Every row gives one point. Examples show where two turns around zero, p and q, send a point. Where does a point land after both, in the order given? Backwards means that the second turn is done in reverse. Each puzzle has new turns, and all numbers are rounded.
In the rows, 100 means zero.

Turn p:
85,137 -> 70,126
130,70 -> 140,87
105,62 -> 121,68
80,131 -> 68,119
Turn q:
57,75 -> 50,97
108,130 -> 121,123
135,95 -> 129,80
Where do these land?
q, then p: 96,113 -> 96,113
p, then q: 146,110 -> 146,110
q, then p: 58,77 -> 58,77

Turn p:
67,94,91 -> 72,88,83
85,93,93 -> 89,90,90
122,95,136 -> 111,102,141
145,123,129 -> 131,133,137
49,121,50 -> 64,107,35
132,73,101 -> 133,79,114
Turn q:
116,111,107 -> 113,114,108
96,42,112 -> 93,47,126
81,104,129 -> 72,110,119
107,143,52 -> 123,129,47
Where do these land?
p, then q: 104,72,62 -> 128,64,87
q, then p: 118,48,76 -> 131,51,114
q, then p: 93,70,106 -> 92,73,113
q, then p: 107,159,130 -> 84,165,101
p, then q backwards: 73,113,107 -> 73,110,110
p, then q backwards: 107,137,119 -> 105,133,125

Turn p:
124,66,122,157,123,164 -> 128,67,115,150,108,173
73,93,75,54,108,72 -> 84,93,81,49,113,70
86,129,92,119,119,65 -> 77,119,75,122,120,75
93,125,105,94,87,81 -> 85,123,103,100,93,79
144,88,115,108,117,134 -> 144,91,125,118,113,126
118,72,75,92,55,97 -> 124,81,91,84,51,89
98,102,145,111,100,80 -> 77,96,133,125,105,85
66,135,96,119,96,103 -> 66,132,81,110,98,112
99,89,74,47,95,103 -> 116,97,95,43,99,90
Turn q:
102,118,93,112,126,24 -> 91,143,68,106,110,37
121,162,50,73,113,128 -> 109,135,48,73,115,159
64,109,102,84,129,82 -> 55,102,82,104,116,88
75,78,121,111,69,128 -> 93,72,135,124,79,117
131,73,133,88,82,120 -> 118,79,142,70,87,102
109,88,125,120,101,125 -> 113,91,137,105,113,108
77,92,119,102,83,88 -> 80,96,115,115,80,88
122,79,57,109,96,104 -> 141,80,72,103,99,101
Where do these land?
p, then q: 126,105,85,93,107,151 -> 128,105,112,66,114,136
q, then p: 40,96,73,122,122,86 -> 75,79,43,131,106,113
q, then p backwards: 78,119,124,82,96,99 -> 68,113,120,98,86,102
q, then p: 135,33,70,106,72,107 -> 155,50,116,104,70,74
p, then q: 106,130,145,101,120,112 -> 79,127,133,107,134,105
p, then q: 96,124,123,119,68,81 -> 89,128,114,135,77,96
p, then q: 117,93,80,78,115,63 -> 105,104,73,80,102,60

Turn p:
70,128,46,125,127,104,63,68 -> 31,130,71,123,123,85,79,90
96,128,82,131,88,54,52,81 -> 77,113,93,127,90,47,53,81
120,66,104,62,121,128,100,140 -> 123,73,101,73,127,138,99,142
134,96,140,117,80,135,99,100 -> 123,85,119,115,70,146,88,87
94,99,98,129,130,69,113,104 -> 107,108,107,134,127,74,114,100
53,107,93,111,104,74,85,135 -> 78,115,120,107,100,59,102,142
89,70,120,69,99,152,118,90 -> 89,74,110,67,97,150,132,100
144,148,132,87,66,96,142,100 -> 163,138,106,83,65,114,100,67
74,110,87,99,118,55,74,62 -> 66,102,102,99,125,48,87,71
125,48,99,69,68,132,155,119 -> 144,61,72,71,78,139,148,120
Turn q:
108,26,60,99,173,101,80,140 -> 114,27,53,114,171,102,114,136
79,83,101,135,52,72,128,115 -> 84,86,89,105,40,60,111,110
91,79,75,85,147,99,26,116 -> 106,55,81,107,161,115,46,101
102,113,77,103,73,130,121,115 -> 97,126,71,120,75,117,111,103
76,79,93,91,91,122,142,51 -> 64,99,93,76,87,118,149,66
103,94,136,62,97,90,86,103 -> 117,93,123,61,98,117,83,114
135,126,112,131,62,107,101,82 -> 126,125,124,129,65,93,105,72
91,147,140,118,93,106,111,97 -> 82,137,147,112,82,98,94,109
114,155,106,77,112,73,103,82 -> 108,152,121,77,122,81,84,90
Where do these land?
q, then p backwards: 85,77,149,88,153,134,40,45 -> 110,67,170,79,161,136,66,66
q, then p backwards: 52,93,149,80,137,125,84,79 -> 69,84,134,75,134,147,63,93
q, then p: 118,85,98,131,70,91,129,88 -> 127,97,83,108,70,78,123,77
p, then q: 146,100,89,82,62,96,151,130 -> 165,134,62,109,90,104,120,92
q, then p backwards: 101,126,75,99,77,88,116,69 -> 94,138,90,99,86,86,114,68
q, then p: 115,131,118,85,97,69,72,80 -> 107,97,125,82,111,96,58,69
p, then q: 120,106,60,115,102,119,99,137 -> 106,113,67,145,107,101,82,116
q, then p: 98,116,55,95,90,104,122,120 -> 89,137,63,107,99,84,96,111
p, then q: 109,114,95,134,108,86,134,139 -> 122,130,107,140,96,70,111,119
p, then q: 96,108,83,114,46,101,99,140 -> 123,113,70,113,52,87,73,113
p, then q backwards: 60,43,129,77,157,88,55,74 -> 55,65,131,116,175,79,74,67

Turn p:
99,107,108,114,101,129,113,103,73 -> 122,111,113,89,113,107,96,89,71
82,110,94,122,112,115,71,115,86 -> 86,108,98,104,124,98,67,102,74
123,123,99,122,65,128,121,105,109 -> 115,133,129,102,71,129,101,105,84
79,88,111,98,131,67,114,101,128 -> 88,87,101,132,121,75,124,100,128
128,131,139,101,103,80,115,121,96 -> 123,115,142,86,105,82,97,125,126
66,78,99,120,108,87,89,65,100 -> 79,76,92,121,98,76,97,63,88
72,96,102,76,71,123,105,68,122 -> 69,95,103,90,86,132,125,63,103
116,111,72,95,105,76,108,87,90 -> 119,113,74,102,84,87,92,95,120
113,74,72,71,99,63,89,121,68 -> 107,91,48,73,93,70,105,130,105
121,83,105,80,104,131,74,115,128 -> 89,72,100,99,106,144,96,130,103
Turn q:
122,123,144,117,64,106,83,89,53 -> 78,140,88,100,62,95,54,66,82
85,121,100,90,137,125,94,97,103 -> 92,91,132,89,132,110,100,94,80
102,111,95,102,109,93,135,132,111 -> 116,114,99,98,99,105,137,119,79
116,105,95,104,114,98,90,131,129 -> 132,118,113,113,116,114,113,106,107
106,109,127,87,79,77,87,54,75 -> 72,105,106,86,70,61,71,80,114
95,69,86,124,137,91,109,117,104 -> 114,79,94,141,121,95,119,115,86
124,112,127,123,53,101,104,58,92 -> 82,115,81,92,55,91,91,48,113
105,88,58,82,121,105,97,101,95 -> 121,76,89,87,134,91,95,114,99
62,105,69,92,94,97,84,93,104 -> 72,91,93,86,129,105,101,118,124
100,75,106,99,103,88,117,132,127 -> 124,97,105,121,85,112,125,128,105
84,83,94,79,89,119,101,97,107 -> 97,75,100,85,95,119,94,113,110
Where do these land?
p, then q: 112,92,107,114,99,115,111,116,124 -> 102,110,94,115,88,121,102,94,75
q, then p backwards: 97,105,79,113,116,84,119,100,102 -> 82,80,100,96,110,91,119,114,94
p, then q: 95,138,111,123,67,102,106,107,121 -> 65,135,122,92,82,117,99,88,96
q, then p: 114,92,108,91,98,107,41,112,79 -> 76,83,108,105,106,109,43,116,104
q, then p backwards: 115,131,117,117,122,110,112,121,114 -> 86,109,105,119,90,129,139,104,96
q, then p: 107,96,91,98,110,81,115,24,91 -> 81,67,76,110,74,58,131,77,126
p, then q: 46,99,79,116,85,116,107,119,130 -> 44,101,90,97,120,106,120,96,64
p, then q: 72,76,117,88,94,103,99,90,87 -> 88,67,101,95,90,78,102,115,92
q, then p: 107,86,96,27,99,99,90,115,92 -> 86,77,101,66,106,109,99,161,115
p, then q: 120,106,102,119,101,118,118,86,79 -> 116,109,96,94,86,87,76,73,94
p, then q: 115,80,91,95,108,65,83,108,82 -> 120,107,82,110,108,87,102,132,124

Turn p:
93,95,88,109,83,108,81,118,102,98,98 -> 82,99,93,104,103,105,75,99,103,85,92
103,95,111,81,101,89,118,95,97,109,97 -> 121,93,100,84,88,98,113,103,99,104,98
100,110,91,102,133,114,97,105,121,120,115 -> 78,90,107,91,121,114,115,84,78,115,108
86,94,91,105,109,121,110,103,71,107,110 -> 98,98,95,117,96,84,108,78,77,93,83
118,92,88,86,87,69,108,77,123,91,105 -> 128,109,82,90,101,127,103,106,126,114,113
101,120,97,108,85,104,90,95,99,99,110 -> 89,124,104,102,98,103,88,99,101,108,97
102,105,108,109,111,108,138,105,108,90,97 -> 106,95,110,112,106,106,129,121,92,103,84
95,84,113,91,101,73,111,109,104,105,99 -> 105,80,87,84,86,98,112,110,113,102,98
97,114,98,84,110,99,101,108,99,86,79 -> 104,107,105,89,110,93,109,114,94,78,110
103,99,113,97,96,110,83,92,104,76,108 -> 95,108,110,117,86,108,93,104,104,94,121
92,96,83,110,88,107,81,88,108,110,88 -> 97,103,106,100,116,104,79,80,116,94,96
104,88,105,111,101,95,90,105,64,101,96 -> 103,93,88,113,92,66,87,98,97,100,100
85,106,102,122,83,99,81,97,83,101,94 -> 85,112,103,108,97,78,81,93,117,96,90
122,102,111,85,112,104,113,102,117,107,104 -> 111,89,110,89,100,116,109,112,84,115,109
Turn q:
114,100,92,99,109,111,90,113,109,91,97 -> 105,98,101,107,100,115,88,120,99,99,105
95,94,110,98,129,109,85,74,94,92,92 -> 90,89,113,103,125,104,92,88,84,84,119
91,125,96,109,105,105,107,105,92,101,103 -> 91,108,98,101,100,90,112,113,109,81,98
110,110,91,88,97,102,108,96,89,114,107 -> 101,112,89,88,93,98,109,105,84,96,97
106,94,89,120,93,114,116,111,95,125,99 -> 95,115,87,120,91,89,96,107,91,101,73
104,88,100,98,101,79,88,92,90,96,105 -> 117,90,103,93,101,87,95,90,93,106,112
83,89,101,92,94,109,114,110,93,96,119 -> 89,104,75,108,91,99,106,91,110,108,111
108,100,122,98,96,75,99,73,117,89,117 -> 125,96,112,90,122,106,123,79,104,112,107
98,109,94,110,104,101,122,115,103,105,90 -> 88,94,96,108,95,95,110,117,105,99,81
103,111,98,102,90,111,24,100,98,91,95 -> 121,125,134,87,99,105,51,104,111,81,129
96,107,92,94,88,102,107,86,102,89,95 -> 102,95,96,89,95,110,105,89,106,86,93
97,99,98,95,93,82,108,111,130,116,94 -> 98,98,100,86,107,102,101,108,112,128,77
101,88,91,103,105,99,115,101,98,96,93 -> 97,83,90,108,97,100,100,100,95,101,91
95,88,125,94,95,103,117,112,90,100,93 -> 81,96,106,113,83,100,113,90,98,117,104
Where do these land?
q, then p: 116,89,87,87,109,102,84,98,123,106,113 -> 94,96,100,96,112,95,87,89,68,104,114
p, then q: 86,94,92,116,98,96,87,121,103,95,89 -> 94,79,97,100,111,98,83,101,120,100,107
p, then q backwards: 108,98,98,104,102,80,85,77,94,115,98 -> 83,86,105,97,89,81,85,103,105,101,117
q, then p: 89,111,113,120,105,110,126,101,85,83,114 -> 97,104,91,122,109,112,124,112,118,106,79
q, then p backwards: 104,115,102,90,113,81,124,93,90,122,118 -> 96,120,95,95,129,84,121,110,86,106,103
q, then p backwards: 85,110,88,81,102,110,83,92,104,108,89 -> 93,114,92,90,89,97,78,115,112,108,94
q, then p backwards: 111,100,86,102,81,97,92,88,98,87,85 -> 95,85,103,80,81,110,104,98,100,109,92
p, then q backwards: 102,86,122,100,107,82,112,117,124,94,96 -> 102,114,94,88,113,87,115,120,110,76,90
q, then p backwards: 85,101,105,80,77,105,93,106,102,94,111 -> 92,103,101,90,91,81,84,84,109,101,116
q, then p: 106,86,104,85,107,110,116,92,85,95,97 -> 108,106,93,118,92,92,101,81,99,95,85
p, then q: 120,114,102,119,109,122,89,117,99,86,104 -> 90,109,105,118,101,66,95,108,110,95,116
p, then q: 88,96,100,117,90,105,109,98,93,113,86 -> 97,82,123,97,107,102,95,97,98,105,90
